Rows are points. Two turns around zero, p and q, are shown by what they do to some points. Where does a point land after both, in the order given? Backwards means that the second turn is done in reverse. Each puzzle has new turns, and all numbers are rounded.
In the rows, zero is written as 128.

Turn p:
[128 196 168] => [185 158  82]
[128 143  90] => [107 162 134]
[117 147 120] => [136 150 131]
[150  97 132] => [106  97 123]
[115  58 129] => [107  75 171]
Turn q:
[109  92  89] => [ 93 104  91]
[141 107 171] => [165 154 108]
[100 140  91] => [100  90 137]
[105 138 119] => [126 102 135]
[185 164 170] => [157 189 170]
Where do these land?
q, then p: [114 129 148] => [111 118 114]
q, then p: [196 102 125] => [155 195 119]
q, then p: [114 183 108] => [163  79 131]
q, then p: [ 88  98 131] => [ 83 120 148]

Turn p:
[132 132  96 133 135  94] => [136 122 141 122 172 123]
[135 146 107 169 115 133] => [140 113 108 162 149 109]
[119 117  98 120 134 152] => [154 141 140 146 128 150]
[101 116 126 136  92 114] => [155  95 136 117 117 112]
[128 172 225  39 155 160] => [ 80 214  97  62  51 126]
[167  95  94 135 107 125] => [123 114 176 166 142 121]
[114 118 152 164 157 119] => [108  97  96 121 134 154]
Turn q:
[130 183 106 143 120  62] => [200  90 121 123 131  89]
[165 130 115 173 153 147] => [112 107  98 181 114 124]
[ 71  88 104 120 127 147] => [105 166  90  83 142 144]
[142 105 112 106 114 169] => [ 84 132 131 113  96 140]
[ 98  83 173  66 142 103] => [109 141 176  84 191 158]
[146 130 132 156  97 146] => [118 144 130 151 100 100]
[143 177 153 131 142 123] => [167 115 150 160 120 142]
Where do these land?
q, then p: [165 156 118  47 125 185] => [147 120 142 138  23 111]
q, then p: [138  97  91 113 115 152] => [176 126 144 104 113 128]
p, then q: [116 113 150 176 123  64] => [ 79 123 115  88 180 143]
p, then q: [127 124 138  79 121 123] => [150 135 171 118 118 134]
q, then p: [149 122 156  98 120 180] => [146 119  90 125  75 112]
q, then p: [100 139 128 175 119 116] => [120 136 126 140 180 108]
q, then p backwards: [ 93 125 115 103 120 140] => [105 135 142  99 152 122]
q, then p backwards: [122 128 131 198 187  93] => [131 168  82 203 139 138]
p, then q: [141 148 126 163 122  99] => [124 109 101 119 166 130]

Turn p:
[ 89 156 104 162 108 112 121 122 138] => [121  87 103 136  98 111 110 158 136]
[135 153 170  96 151 107 160 202 124] => [110 174  82 127 107 166 127  62 141]
[150  85 142 119 111 109  98  96 149] => [184 138 142 119 145 105 162 143 129]
[154  73 157 154 115 114 162 126  94] => [132 116 156 118 114 131 193  93  93]
[156 101 114 165  98 168 100  97 152] => [148  81 166 106 167 124 148 160 149]
[103 144  91 107 153 153 133 131 131] => [ 96 134 124 145 151 114  84 132 127]
[144 165 145 106 171  82 148 159  77] => [126 171 125 151  75 167 101  81 103]
[ 99 121 104 119 155 128 120 155 139] => [124 123  97 140 150 113  97 111 117]
[144 150 163  92 165  86 208 150 125] => [ 98 189 115 181  90 147 155  72 136]
[136 153  83 132 111 146 106 125 141] => [128 105 145 119 134 116  88 145 160]
[116 122 141 176 127 165  92  81 140] => [139  88 137 125 158 149 143 192 116]
[111 114 121 107  71 168  89  92 127] => [128 130 146  70 150  93 128 185 132]
Turn q:
[202 135 106  98 145 147 103 114 165] => [117  98  99 142 154 196 164 115 159]
[111 126 123  98 128 136  91 155 155] => [125 112 160  85 130 150 148 133 137]
[113 180 129 173 143 169 152 107 116] => [173 167 122 150 120 148  88  93 101]
[114 147 151 107 112  32 126 111 108] => [133 130  97  96 183  55 120 158 146]
[110 120 138 108 139 124 160 116 117] => [126 143 143 147 147 104 141 130 108]
[128 123 139 105 126 167 104 163 116] => [107 121 139  97 109 156 145 124  95]
[113 106 146 174 149 160 126 120 216] => [118 119 191 150 116 152  96  70 179]
[152 149 141 145  86 137 190 131  97] => [150 118  83 159 106  91 131  96  87]
[112 108  31 104 151 148 105 121  96] => [155 155 142 143 104 176 167 211 131]
[136 121 146 107 136 111 105 109 115] => [100 143 114 114 153 126 136 138 135]
[118 106 136 134  81 118 102 147 100] => [109 128 112  91  86  99 133 143 128]
[127 114 149 183 143  89 172 142 135] => [123 102 136 167 129  84  70 124 130]
Where do these land?
q, then p: [156 121 144  76 157 157  81 125 150] => [ 62 152 115 145 176 129 130 144 110]
p, then q: [110 143 126 191 124 130 145 135 136] => [111 128 160 151  78 114 141 139 137]
p, then q: [ 75 149  98 172 128  84 143 137 104] => [120 138 114 116  60  92 137 169 156]
p, then q backwards: [172 146 144 116 139 151  50  65 104] => [ 61 159  69 124 191 128 103 146 121]
q, then p: [147  96 126 117 105 110 174 150 134] => [139 100 122 139 107 101 168 104 103]
p, then q backwards: [158 135 114  93 153 140 102  82 159] => [ 89 134  99 134 175 101 140  91 137]
q, then p: [100 165 143 136 109 124 159 130 115] => [161 145 163 134  94 135 118 126 122]
q, then p: [131  66 125  91 140 161 176 154 122] => [ 87 101 110 118  93 139 182 119  81]
q, then p: [ 87 143 133 161  88 115  93 109 130] => [159 165 124 121 112 112 111 145 182]
q, then p: [114 161  89 160 106 115 135 166 118] => [168 130 162  86 128 122 130  94 147]
q, then p: [156  84 165  94 157 121 149 155 135] => [109 116  93 143 134 118 150 128  59]

Turn p:
[ 75 153 130 150 111 125 192 128 134  89 119] => [138 140 126  85 152 142 172 138 140 196 112]
[146 142  82 166 118 129  99 109 104 142 115] => [122 118 123 149  83 101 132 167 164 121 135]
[152 106 127  80 137 171 107 101 126 102 107] => [127  75 142 130 117 179 103 136 112  99 116]
[ 82 111 133 128 131  68 188 123 133 127 134] => [ 95 159 112  91 164 136 152  87 157 166 141]
[150 164 124 138 145 101  61 148 116 158 101] => [131 140 117 163 119  80  61 157 143 115 130]
[118 115 119 151 135 145  98 139 151 149 100] => [134 127 141 179 145 128 125 152 138 127 144]
[115 118 172 156 145 117 195 117 129 131 105] => [118 174 122 114 168 157 162 119 153 135  86]
[133 151 123 134 164 111 113 115 144 150 161] => [109 159 160 115 123 100 112 134 124 109 147]
[166 108 119  82 146 152 131 165 124 125 154] => [163  96 149 121 125 126 114  81 112  88 130]
[171 123 126  67  81 166 112 128 142 133 145] => [123  64 134 144 104 123 124 101  68 109 109]
[ 69 116 159 136 107 151 161 124  97 119 131] => [145 158 112 125 117 179 158 114 119 176 119]
[159 131 120 148 116 101  79 138 135 110 162] => [132 123  98 119 119  85 120 151 107  96 165]
Turn q:
[ 88 147 169 141 167 183 148  91 116 140 113] => [134 142 122 142 100 201 114  92 153  86 113]
[147  93 101 116 127 134 102  96 120 154 125] => [139  94 124 107 116 115  83 125 142 153 130]
[138  85 108 125 107 135 109 118 112 102 113] => [114 106 155 118 131  92 108  99 139 142 133]
[139 148  97 167 152 140 142 120 114 102 126] => [125 155 133 116 137 109 106 132 137  80 103]
[137 145 169 153 135 132 122 170 119 159 111] => [142 127 161 127 148 175 156 160 136 127 117]
[152 125 162 106 113 111  94 105 189 149 114] => [187 122 131 139 115 134 130 133 122 163 188]
[132 133 147 116  97 121 140 149 114 128 109] => [111 114 145 119 147 142 153 124 108 131 144]
[154 157  94 111 162 111 146 175 109 152 112] => [115 145 109 111 189 144 110 169 107 136 105]
[146 158  94 126 121 148 150 150 141 136 171] => [107 153  87  97 132 114 143 164 146 119 134]
[156 134 225 118 125 128 146  98 131 145 144] => [181  81 111 148 130 173 176 113 140 100 158]
[112 140 115 136 101 104 127 108 123 105 134] => [114 125 133 135 105  99 129 127  99 109 136]
[104 124 107 108 120 104 111 207 114  79 132] => [ 67 152 151 164 167  93 154 141 116 162 115]
[ 44  52 106 127 159 136 152 108 169 130 115] => [135 166 116 133  73 129 114  50 122 185  73]
[142 151  98 143 106 103 103  96 122 112 172] => [124 111 115 134  99  74 116 164 122  99 142]
Where do these land?
p, then q backwards: [145 122 121 147 134 111 171  68  82 132 121] => [ 95 128 121 157 122 190 153 144 116 144 168]
p, then q: [139 145 168 108 107 126  61 129 125 136 128] => [ 89 105 176 137 126 105 102 165 132 121 108]
p, then q: [126 134 105 156 167 120 144 165 166 133  90] => [194 159 117 157 152 135 141 140 134 137 113]
q, then p backwards: [158 124 123 101  82 134 111 138 135 155 120] => [ 94 132  91 121 124 114 120 120 149  88 139]
q, then p: [129  90 136 137 110 110 140  65 130 124 142] => [ 84  94  82 123 112 136 147 122 133 103 134]
p, then q: [127 139 115 113 115 164  80 110 126 122 141] => [100  91 160 121 126 118 158 136 149 135 122]
q, then p backwards: [135 113 121 164 170 140 152 199 134  99 126] => [132 148 163 169 156 120 192 135 149 153 103]
q, then p backwards: [121 141 120 109 107 112  81 133 123 157 166] => [114 145  96 144  95 132  87 101 130 117 107]
p, then q: [101 121 138 148 158 155 163 169 139 148 111] => [186 143 120 120 147 160 128 138 142  92 134]
p, then q: [114 136 127 150  77 100 172  61 103 108 127] => [ 77 159 100  83 108 160 130 106  85 166 129]
q, then p: [104 119 129  68 129 123  81 128 106 104 134] => [118 178 127 162 119 128 154 145 138 133 179]
p, then q: [137 149 132 134 179 140 180 171 167 120 131] => [185 125 106 166 181 158 124 113 123 113 140]

Turn p:
[104 157 168 147 108 133 103 159 131  99 107 107 109 141] => [109 114 141 181 122 166 127 116 160 136 153 121 112 105]
[129 108 105 168  86 163 129 153 129 154 108 105 136 143] => [ 96 149  77 121 127 125 110 107 175 128 140 101 132 136]
[174 138  81  99 114 124  99 106 131 162 133 112  81 130] => [116 107 123  81 113 121 149  98 120  56 121 124 104 142]
[ 87 102 143 156 141 135 115 102  66 180  62  84 140 129] => [ 62 160  85 182 137  76 103 132 133 120 134 181 102 142]
[100 102 160 156 143  90 116 127 138 136 107 112 142 117] => [109 125 105 179 109 122 116 149 109 134 127 146 157 111]
[147 116 139 153  77 116 155 112 163  97 143 149 109  97] => [166  97 116 116 126 112 158 111 140 139 161 106 170  90]
[ 72 127 129 129 149 126 127 155  88 159 180  79 125 100] => [102 149 134 146 137 138 142 211 158 100 141 151 138 167]
[168 195 170 149 168 121 178 121  54 121  90 148 166 155] => [ 75 131 181 136 143  95 143 107  87 227 139 137  86 158]
[142 135 125 126 124  74 135  72 146  79 161 115 221 145] => [178  93 130 177 142 103 149 118  87 162  76  93 171 185]
[111  87  90 131 144 127 100 158  90 127 124 137  71 152] => [128 165 109 118 121 154  95 139 105  80 182 130  95 133]
[156  96 146  57 126 118 148 126 172 124 195 145  91 149] => [178  57 144  63 148 163 104 151 112 103 123 135 147 124]
[197 132 108 141 168 165 126 117 140 128 131 141 154 114] => [138 142 103  79 104 133 164 109 109 167  89 131 106 140]
[ 90 188 134 139 182  96 176 134 139 185 112 129 139 152] => [ 72 146 202 130  87 108  95 137 125 152 112 158 163 154]
[122  83 142  78  93 117  62 134 141 112 143 209 164  94] => [188 123 111 135 156 117 113 172  98 106  83  71 106  50]
[123 117 108  57 105 161 144 195 180  73 126 162  88  81] => [174 154 155  79 178 205 138 117 148 102 130 117 152  48]
[125 165 101 162 119 181 134  77 141 111 125 112 111 151] => [158 134 132 129  99 111 141  71 181 135 137 144 108 163]
Turn q:
[ 31 143 138 127 125 197  89 158 137  69 146  79  97 104] => [147 121 153  63 196 123 140 142 224 112  93  69 114 117]
[144 117 154 153  47 136 140 168 113  95 147 171  86 133] => [153 146 112 164  77 125 177 187 166 128 108  98 120 168]
[146 102 113  59 151 138 143 151 147 171 135 116 152 114] => [120  91 118 136 178 113 137 133  68  85 138 151 118 125]
[212 126 182 115 138  76 171  74 129 100 123 185 133 146] => [135 124 168 220  74 167 101 149 100 163 137 193 132 141]
[ 83 135  99 192 180 146 109 128  99 131 114 139 144 107] => [ 86 143 115 101 142 121 124  67 168 143 118 112 185 124]
[157 147  97  71 141 103 129 183 141 114  64 141 119 151] => [150  95 112 142 109 149 181  94 102  99  97 167  91  80]
[138 145 132 132 146 170 115 152 132 102 180 143 165 181] => [157 107  95 142 150 157 105 165 129 135  99 101 180  98]
[ 61  95 168 130 111 108  94  98 113 145 120 122 165 155] => [155 140 105  67 138 149  84 123 150 130 143 160 132 186]
[141 107  42 176 133 124 159 109 110 136 106 155  82 148] => [121 108 119 146  75 107 174  66 119 164 173  85 152 126]
[ 85 155  75 100 176 136 136 123 192 185 122 122 151  89] => [114 115 140  84 182  60 136  99 102 109 155 166 153  71]
[121 149 140 139  92  92 158 147 144 130 194  86 126 134] => [120 164 114 113 137 141 137 204 124 146 169 113 107 104]
[133 103 151  84 135 123 157 109  70 108 140 156 129 124] => [104  81 153 148 115 172 129 147 130 112 137 145 138 174]
[124 143 178 137 139 135 136 108 133 130  82  99 114 144] => [153 165 158 136 126 151  97  99 146 102 137 135 108 123]
[179 134 103 115 124 175 148 139 101 145  79 110 139  84] => [ 82 109 125 168 114  97 118  94 114  67 113 105 102 117]
[106 146 123 157 108 107 110  85 179 103 154  88 203 144] => [140 134  91  97 145 110  50 155 151 184 149 146 114  90]
[154  99 152 181 133 110  78 135 143 143 141 110  89 100] => [122 196 138 135 148 112 137 117 108 172  98 103 110 163]
[164 131 129 108  96 100 103 109  92 170 128 153  82 117] => [118 138 159 116  69 122 148 136  72 123 113 126 118 170]
Where do these land?
p, then q: [ 87 119 157 174 104 115 131 109 186 148 138 131 134 154] => [138 148  67 120 129  79 103 138 118 164 113 140 100 148]
p, then q: [ 98 119 169 132  85 128  72 117 179 140  93 169 136  99] => [ 75 159 127 139 130  61 136 106 153 158 107 139  72 140]
p, then q: [136 193 184 157 130 125 104 131  87 112 191  95 142  86] => [153 183  97 175 157 132 185 141 144  96 199 112 136 136]
p, then q backwards: [136 124 140 114 133 149 198 123 169 113 152 119  96 114] => [ 56 136 125 113 162 109 125 108 138 120 136 164 131 154]
q, then p: [182 148 106  64 158 124 140 150 196 153 162 151  95 144] => [ 86 152 110 111 162 104 173 174  78 187 179 137 122 114]
q, then p: [ 96 118 119 165 179 106 127 120  58 111 141 111 121 116] => [148 133 139 141 134 115  87 139 191 124  80 172 128 152]
q, then p: [ 69 155  59 140 137 105 102 190  98 105  93 155 116 135] => [157 147 139  89 188  87 122  83 142 109  93 162 195 115]
q, then p: [191 134 110  85 101 153 132 114  69 131 152 187 108 127] => [104 130  66 173 184 125  92 123 145 152 179  93 135 129]
p, then q: [142 136 108 174 179 138 160 136 139  98  99 121 154 149] => [140 136 126  99  78 112  86 133 101  95 148 118 167 122]
p, then q: [167 104  94 147  92 129 102 134 133  96  48 122  85 140] => [ 88  83 187 102 111  99  93 132 145 175 156  87 132 126]
p, then q: [109 141  84  87 131 150 139  96 121 186 150  83 174  84] => [167 115 111 143 115 166 151  89 157 125 133 202 118  70]
q, then p: [141 119 110 143 154 135 106 153 142  55 147 154 136 174] => [ 90 162  65  87 110 108 130 107 138 138  95 146 146 121]
p, then q: [123  56 137 109 109 136 165 157 112 201 103  91 105 122] => [121  63 113  67 171 121 162 119 144 157  95 164 163 109]
p, then q: [110 138 174  96 113 137  88 104  86 131 126 153 130 165] => [138 173 156 133 141 143 170  98 121 164 104 109 115 164]
p, then q: [132 115 169 134 114  90 154  89 145 138 125  80 189 111] => [113 134  58 131 129 130 122  71 128 143 165 168 150 146]
